Rows are points. Each copy is the shape, with its points in the same order, turned, moved and blurred by noise. Is it also mirrored, or only turned?

Shape:
[[-59  16]
 [ 16   3]
 [-31  -9]
 [-19 -32]
 [ 27  45]
 [ 22  46]]
Copy 1:
[[-68   7]
 [  9   9]
 [-36 -12]
 [-19 -33]
 [ 11  52]
 [  7  53]]
Copy 1 is: only turned
Copy 2:
[[-72  32]
 [ -4 -13]
 [-26  26]
 [ -2  35]
 [-31 -56]
 [-36 -47]]
Copy 2 is: mirrored
Copy 3, 6 rows:
[[ 14  59]
 [ 25 -14]
 [  0  23]
 [-19   7]
 [ 67 -18]
 [ 66 -12]]
Copy 3 is: only turned
Copy 4, 6 rows:
[[-40  27]
 [ 13 -28]
 [ -7  27]
 [ 20  30]
 [ -6 -56]
 [-16 -62]]
Copy 4 is: mirrored

Shape:
[[-28  35 -62]
 [  9  19  31]
 [-50  19 -34]
 [ 34 -52  18]
 [  6   8   5]
 [-40 -44 -14]
 [ 41  -6   5]]
Copy 1 (7 x 3):
[[-74  29 -37]
 [  0 -28  -2]
 [-61  36   5]
 [ 57  21 -13]
 [ -6  -2  -9]
 [  5  62  18]
 [ 22 -10 -37]]
Copy 1 is: mirrored
Copy 2:
[[ 40  63 -47]
 [-11 -10  11]
 [ 26  66  -9]
 [ 51 -37  39]
 [ 14  -4   4]
 [ 57  45  42]
 [ 33 -30   0]]
Copy 2 is: mirrored

Shape, 8 rows:
[[-17 -35  19]
 [ 36  18 -26]
 [ -5 -39  26]
 [-37 -25  51]
 [-56 -14  15]
 [-14   6 -75]
 [-10  -1 -42]
 [-16 -49  43]]
Copy 1, 8 rows:
[[ 39 -35  12]
 [ -7  -2 -54]
 [ 50 -26   8]
 [ 41 -19  49]
 [  7 -40  43]
 [-42 -62 -43]
 [-17 -46 -25]
 [ 63 -29  25]]
Copy 1 is: only turned
Copy 2, 8 rows:
[[ -6   0  18]
 [ 40  48 -38]
 [  1   5  30]
 [ 11 -34  37]
 [ -5 -38   1]
 [-12  17 -76]
 [  1  11 -45]
 [ -5  -5  49]]
Copy 2 is: mirrored
Copy 3 (8 x 3):
[[-15  29   3]
 [-19 -63  24]
 [ -2  24   9]
 [  1  39 -30]
 [-39  24 -36]
 [-88 -46  15]
 [-62 -30  11]
 [  3  44   4]]
Copy 3 is: only turned

Shape, 9 rows:
[[-48  26 -21 -34]
 [-53  27  47 -19]
 [-35 -13  -2  42]
 [-17  10  -8 -32]
 [ 28  29 -50  27]
 [ 28 -32  -9 -47]
 [ 30 -52  17 -28]
 [ 31  -2  46  34]
 [ -5  31 -65  18]]
Copy 1, 9 rows:
[[-39 -10  14 -56]
 [-66 -29  -7  -2]
 [-40  61 -19  -1]
 [ -7 -13  10 -30]
 [ 15  46 -41 -65]
 [ 42  -6  22 -13]
 [ 46   6  14  21]
 [ 10  12 -59  33]
 [-11  46 -20 -89]]
Copy 1 is: mirrored
Copy 2 (9 x 4):
[[ 47   6  31  28]
 [ 54  60  -6   1]
 [ -4  19  42 -44]
 [ 22   2   5  33]
 [ 16 -62  12 -22]
 [-33 -17 -25  46]
 [-48   8 -26  35]
 [-21  15 -46 -40]
 [ 28 -56  43 -17]]
Copy 2 is: only turned
Copy 3, 9 rows:
[[-15  57  15  44]
 [ -7  28  67  11]
 [ 29  54  -1 -29]
 [-18  24   4  29]
 [ 51  18 -46  33]
 [-45  -5 -38   6]
 [-42 -18 -32 -25]
 [ 31 -29   2 -36]
 [ 39  47 -42  44]]
Copy 3 is: mirrored

Shape (9 x 6):
[[-35   9  30  18  -4  -4]
 [ 17  -3 -30 -22  39 -11]
 [-44 -24  -3  10 -24   1]
 [ 15   8 -40 -62  12  11]
 [ 17  28  51 -33  72  26]
 [ 12  10 -40 -37  10  28]
 [ 26   1   5 -49  -4  -7]
 [-39  27  19  34 -36 -24]
 [ 35   7  16  -9  25  25]]
Copy 1 (9 x 6):
[[-37 -32 -26  -8 -20   5]
 [ 37   8  17  -2 -13 -32]
 [-50  15  -8   7 -18  10]
 [ 35   2  64   1 -25  -3]
 [ 45 -86  10  30  -8 -43]
 [ 36   5  45  20 -24  11]
 [ 10 -21  45 -17   6  -8]
 [-46 -24 -28 -42 -27  30]
 [ 45 -35   6  14  16   1]]
Copy 1 is: only turned
Copy 2, 9 rows:
[[  8 -28   6  11 -29  31]
 [  4  27 -36  18  18 -19]
 [  4  10  13 -16 -20  48]
 [ 21  45 -36 -17   1 -48]
 [-19 -45 -19  32 -14 -68]
 [ 25  22 -32 -31  14 -24]
 [ 34  28   5   9 -17 -40]
 [ 46 -24  -2  15 -41  57]
 [ 13 -15   1  16  19 -34]]
Copy 2 is: mirrored
Copy 3:
[[ 21 -43 -22  17  -6  -7]
 [ -1  29  14 -11  -1  36]
 [  2  -1 -20  20   4 -43]
 [-30  44  -4  -7 -38  37]
 [ 64 -15  14 -11 -68  53]
 [-31  23   8 -22 -31  23]
 [-18  13   7  38 -38  28]
 [ -5 -59 -39  23  17 -12]
 [  9  -7  44   1 -43  17]]
Copy 3 is: mirrored
Copy 4, 9 rows:
[[-14  -5  16  25  14 -58]
 [-15  28  22 -36  -1  13]
 [-43 -35  30  16  15 -35]
 [-37  23   7  -8 -27  45]
 [ -8  95 -21  12  18 -20]
 [-46  16  -6 -17 -26  20]
 [ -6  13  -4  15   6  34]
 [  9 -41  19  29  -8 -65]
 [-12  32 -31 -13  17  -7]]
Copy 4 is: only turned

Shape:
[[-30  -5  16  28  17  -9 -19  14]
 [ 80  19 -20 -43  34   6  17 -27]
 [-33  29  18  34   3 -23  38  21]
 [-56  10 -10   8 -26 -39  -1  21]
 [ 95  11  36 -32  43 -13 -32   3]
 [-38 -11  19  28 -32  13  24   8]
 [-53  30   7  -5  12  17   7  39]
 [ 59 -25 -20 -48  28   6  -1  11]
 [ 53  16  11 -67  22  -1  14   6]
 [-59  20  33   2 -12 -17 -14 -22]
 [-40   7 -30  29  25 -28  -4   3]
 [-72   3  26  22  22   5   8 -11]
 [-27  45  14  27 -20  27 -26   1]]
Copy 1, 13 rows:
[[ 19 -11  -2 -18  10 -28  33  -2]
 [-12  53  45  22   9  64 -38  17]
 [ 29   7  30 -34 -40 -29  20 -42]
 [ 24  -5 -15 -35 -43 -49 -11  -9]
 [-21 -10  76   9  47  57 -22  35]
 [ 40 -11 -18 -12  -7 -19  10 -59]
 [-27  -3 -11 -21 -32 -18  38 -39]
 [-23  31  11 -15  39  55 -38  11]
 [-28   9  31   0  -4  68 -31   5]
 [ 33 -30 -14   2 -45 -21  28   2]
 [ 21  35  -1 -34 -17 -43  21  10]
 [ 37  -5 -22 -19 -32 -15  63 -17]
 [  1 -12   1  39 -13 -41  26 -30]]
Copy 1 is: mirrored
Copy 2, 13 rows:
[[ -6   7 -17  31  21 -17   0 -17]
 [-14   6  74 -23 -28  24 -57  43]
 [ 18  23  -7   5 -15 -33 -10 -57]
 [ 13  11 -51  24 -29   4  13 -36]
 [-15   4  88  14  37  54 -51  17]
 [ 45   1 -26  -5   2 -30  19 -17]
 [ 14 -13   0  53 -31 -40   8 -26]
 [-25 -36  51 -14  -5  33 -27  36]
 [ 12 -26  67   6 -27  33 -48  21]
 [ 44  23 -43  48  -2 -14 -24  -5]
 [-33  22 -34  15 -16 -23  -9 -19]
 [ 19   3 -41  36   4 -60 -24 -18]
 [ 33  44   3  44  -3 -27  22   8]]
Copy 2 is: mirrored
Copy 3, 13 rows:
[[ -9 -19 -26  43 -27  13  -4  -6]
 [  5   1  74   8  56 -49  21   5]
 [ 13 -13  -9  27  -5  68  13  18]
 [-44   8 -37  21 -17  50  28   8]
 [ -9   8  53  62  60 -50 -28 -32]
 [ -4 -11 -34 -13 -18  42 -20  20]
 [ 14  25 -38  41 -19  21  13  41]
 [ -8   3  11   5  59 -59  13 -12]
 [  4  41  41  14  56 -31   9  -7]
 [-18  23  -3  21 -61  35  -5  -8]
 [-22 -31 -17  36 -29  18  50   6]
 [ 25  -6 -30  22 -60  27   9  -4]
 [-16   2   2  37 -39  16 -27  51]]
Copy 3 is: only turned
Copy 4 (13 x 8):
[[-12  14   4  31 -18  27 -52  28]
 [-21 -72  19 -18   2 -15  32 -13]
 [-31  35 -39  29   2 -17 -38  25]
 [-31  18 -37  -3  -4  17 -70  64]
 [ -5 -68  48  28  45  22  34 -10]
 [ 22  36 -22   9 -18 -12 -43  45]
 [-13  34 -35  -7 -13  40 -45   0]
 [ -8 -64  16 -12 -16  30  37  25]
 [ -4 -62 -12 -16  24  17  33  -2]
 [  9  -2 -34  12   3   3 -95  25]
 [-59   5 -11  17 -43  10 -61  31]
 [  1  18 -37  33 -39  16 -77   0]
 [  2  29  17 -14   5   6 -72  -1]]
Copy 4 is: mirrored

Shape:
[[ 10   0  11  -5  14  22  -6 -20]
 [ 14  54 -23 -13   0  43 -26  -1]
 [ 18  13  -7  52 -12  42 -10  27]
 [  1 -18  55   5  14  10 -32 -26]
 [-26   4 -19  14  -2  10 -38 -30]
 [-11   3  95 -11   5 -15  15 -36]
 [ 21  -9 -27  15  11  22  15 -20]
 [ -8 -15  36   3   7 -42  -6   2]
 [ 10  23 -22  25  19 -19  17 -26]
 [ 18 -13 -28  -2 -15  15  15 -23]
 [-22   2  52 -11  13   7  20  14]
 [ 10   8   7  10 -18 -49  16 -17]
 [ 18   3 -23   7  15  -2 -22 -34]
 [ 11   7 -11  25   1  29  19 -34]]
Copy 1 (14 x 8):
[[ -7 -16 -16   0  16  -9  -7  17]
 [-27  -9 -37  23  26 -53  33   1]
 [ 42   9   3  27   4 -55  23  17]
 [ 13 -37 -17  24  12   8 -51  19]
 [ -7 -13  -1  -4  33 -48 -33 -21]
 [ 30 -63 -47   7   3  56 -34  -8]
 [ -3  19  -5 -27  11 -19   5  16]
 [ 22  -9   1  22  23  38 -33 -26]
 [ 15  31 -32 -22  36  -6  -2 -18]
 [-19  13   1 -25  -9 -17   4  -3]
 [ 25 -51  -2  12  22  29   9  -5]
 [ 16  21 -22  -1   2  24 -15 -47]
 [-19  22 -20  -5  25 -22 -25   2]
 [ 11  -1 -24 -32   5 -28   0  10]]
Copy 1 is: only turned
Copy 2, 14 rows:
[[  1  22 -12  14  -4  13  -9  -6]
 [ 14  -3 -35  -8 -20  35 -30 -56]
 [-45  -6 -55  -3 -38   2   2 -29]
 [-19  29  14  39   5 -27 -20  -1]
 [-26   0  21 -22   7  11  -4 -35]
 [ -2  22  24  39  -4 -33 -59  54]
 [ -4   3 -18   0 -12  34  28   2]
 [ -6 -12   4   5  18 -43  -9  27]
 [ -5 -43  -2   4   2  33   3  14]
 [  9   8  -7 -15 -25  20  27   1]
 [ -2  21 -27   1  12 -25 -45  37]
 [  8 -44   8  -2 -16 -16  -2  35]
 [  3 -12   8  14   7  21  12 -20]
 [-20   6  -8   3 -28  35   1   4]]
Copy 2 is: mirrored
Copy 3 (14 x 8):
[[ -5  -6  12  -7 -25  21   6 -32]
 [  7 -29  -3 -52 -52  23  14  21]
 [  8  28  27 -71 -22 -18  26  -1]
 [-10  16  22  36 -37  -1  21 -29]
 [-29  22 -32  -9 -19  13  22   3]
 [ 31  -1  31  72  -1  23  40 -42]
 [  0  11  -6 -46  -9  20 -15 -42]
 [ 12  21  16  42  10  -8  -7  -6]
 [ 28  27 -21 -24  -1  39 -13 -12]
 [  1  -6 -24 -36   2   4  -8 -40]
 [  8 -12  49  17  16  20  21 -15]
 [ 46  18 -18  14  19   0  -4 -11]
 [  2  20 -28 -14 -35  17 -15 -16]
 [  7  12 -12 -41 -13  27  19 -44]]
Copy 3 is: mirrored

Shape (12 x 9):
[[ 46  15 -22  -6  10  47  28  29 -15]
 [ 15 -38 -42  24 -16  -7  16 -35  17]
 [-25 -19 -25  -3  16 -45 -42   0 -22]
 [ 19 -24  20 -17 -10  14   5 -51 -33]
 [-35  29  21 -13  19  49 -50  -1  68]
 [ -9  39 -14  24  -2  41 -12  -9  -1]
 [-55   5 -14 -23 -21  23 -59 -13 -29]
 [-17 -20 -16  -2 -17 -15 -82 -26   9]
 [-24  12  42  17   2 -17  -3  51  10]
 [ -1 -23  95  14   9  14 -45   9  -3]
 [ 31 -17  29   9  12  47  -8 -80  -5]
 [  2  22  16  28 -29 -44 -14 -23  43]]
Copy 1, 12 rows:
[[ 15  20  43  39   5  41 -33 -21   5]
 [-15  39 -11  39  -5 -15  -9  43  18]
 [ 14   6 -47 -41  29 -12 -21   9  -2]
 [  4   7   8  32 -21 -34   5 -18 -35]
 [-74   0  11 -46 -53  50 -32  -8 -29]
 [-48 -10   9  20   6  23 -43 -17  -3]
 [-38  -3 -26 -21  35  15 -26 -11 -68]
 [-36  -8 -73 -13  -6  11  -7  17 -42]
 [-20  -6  23 -61  13  19  15 -21  26]
 [-28   7 -20 -40 -39  19  48 -84  -2]
 [-25  16  -8  54 -63 -29 -20 -39 -22]
 [-42 -35  -8 -18 -27 -13  25  32  25]]
Copy 1 is: only turned
Copy 2:
[[-31  59  -4  -1  17 -49  -7   0  45]
 [ 26  30  21  -4 -52  -7 -47 -28  47]
 [ 18 -31   1  64 -19  13 -37   2  48]
 [-45 -10   3 -19 -41   7 -25 -11  16]
 [ 37  11  39  13  30 -13 -15  50 -52]
 [  1  39   2  33 -22 -43 -11  11 -15]
 [  3 -52  -5  44 -10 -40 -41   9 -20]
 [ 22 -25  16  50 -14  16 -78  -5  -9]
 [ 23   2  11  42  26  10  43 -23  11]
 [-39 -15  55  28  21  41  19 -20 -25]
 [-51  27  37 -24 -56  14 -37  11 -15]
 [ 49  28 -12  21 -22  47 -13 -24 -12]]
Copy 2 is: mirrored

Shape:
[[ -6  -6 -16  56  63  32 -14  -5   9 -22  50]
 [-39 -25 -17  11  12  24  -8  -4  27  -3  65]
 [ 68  49 -32 -23 -45 -47  -4  37  26 -12 -31]
 [ 68  -6 -32 -37 -42 -22  36  -9  14 -25 -36]
 [ 30   1  47 -13  -5 -40 -28  10   6  27 -11]
 [  3 -40  44  39  -5  27 -47  83  11  41  40]
 [-16  23  -4  -4 -11  16 -13   7  37  51 -37]
 [ 39 -10 -44 -46  10 -12 -11  50 -10  -4 -35]
 [ -8 -55  -6  40  52 -14 -19  32  51 -16  28]
 [-37  -8   8  23  17  17   1  22   1 -45   4]
 [ 12 -22  34  -8  27  40 -58  46  49 -14  24]
 [-21 -24   9  21  36   7   5  51  44 -26  39]
 [  6 -37  14  53  15  29 -20  16  36  -8   3]
 [ 48  41  -4 -28  -1  -2  63  -4  20  24 -31]]
Copy 1 (14 x 11):
[[-54 -50 -39   4  -2  24 -65 -22 -18 -49  -3]
 [-59 -42  -7 -35 -18  -9 -38   5 -21 -26  19]
 [ 65  -4  41  31 -84  42  -2 -20  58 -38  24]
 [ 71 -17   3  50 -68  -8  24  22  41 -25  13]
 [ 10  20  22 -13  -9  40   4  -6  39  19 -24]
 [-95 -24  52 -23 -18  35   7 -46  21   2 -41]
 [  3  10  70   2 -14  20 -35  36  -5 -18  -2]
 [ 30 -30  23  31 -58  59  31   1 -18 -11   1]
 [-58 -45 -25 -42  -5  46   7   4   7 -66  -5]
 [-38  19  -8   7 -26   6 -19 -18 -30 -52   9]
 [-78 -17  23  15   8  53   3  -4  19   3  33]
 [-51 -35   2 -24  -2  24   5 -30 -12 -57  34]
 [-64 -17   5  14   0  13 -17   8  24 -49 -22]
 [ 80 -25  37  33   0  -5 -11 -10  15 -26   1]]
Copy 1 is: only turned
Copy 2, 14 rows:
[[ 57  31 -18 -10 -25 -51 -53  44 -25 -23   7]
 [ 12  18  11 -42 -42 -42 -12  37 -19 -17  31]
 [-25  -6 -33  -7  54   5   4 -76  45  -9 -52]
 [-66   8 -21  33   4   6   8 -19  59  -7 -58]
 [-22 -23  27  29  27 -23 -20 -41  -8   7   1]
 [ 34 -55 -11  -4  28 -76   1   0 -24  10  77]
 [ 27 -76  14 -30  -7   1   5   0  -5 -12 -31]
 [-14 -15 -40  12  42  47  -6  -4  30 -31   1]
 [ 31  -2   8  -9  -3 -58 -56  29  39 -45  44]
 [ 55  22  13  23 -21 -14   2  19  23   0  16]
 [ 26 -35 -16  11 -23 -49  -5 -24  -2 -51  56]
 [ 56  16   9  -1   6 -54   5  18  22 -42  37]
 [ 39 -33  -3   7 -30 -59 -29  29  33 -10  24]
 [-23 -15  -4  33  19 -11  33  -5   2 -21 -84]]
Copy 2 is: mirrored
Copy 3, 14 rows:
[[ 13  -6  31  15  76   8 -21  77   4 -26 -28]
 [ -1 -12  58   7  11  24 -55  47   1 -21 -17]
 [-21  12 -19  42 -16  19  95 -25   1 -19  39]
 [-17  -1  13  35  20   5  49 -39  -8   2  94]
 [ 46   1  -1 -14  -8  27  42 -37 -40  -1   0]
 [ 14  51  22 -21  12  49 -18 -22 -44 -57 -70]
 [ 33   0 -30  -7 -33  30  -2  20 -23 -54  31]
 [-36 -45 -27  30  25  48  36 -39  -8 -31  23]
 [ 18 -13  30  52  42   8 -35   6 -40 -33 -48]
 [-15   6  -9   0  24 -20 -38  22  -9  -4 -21]
 [-16 -13  39 -24  25  -2   4   4 -63 -61 -44]
 [ -7 -12  26  21  29 -16 -33 -12   2 -44 -52]
 [ 18  27  18  17  47  -5 -31  14 -51 -43  -9]
 [ 33  -7  -9   2   0   0  37 -30  39 -41  76]]
Copy 3 is: only turned
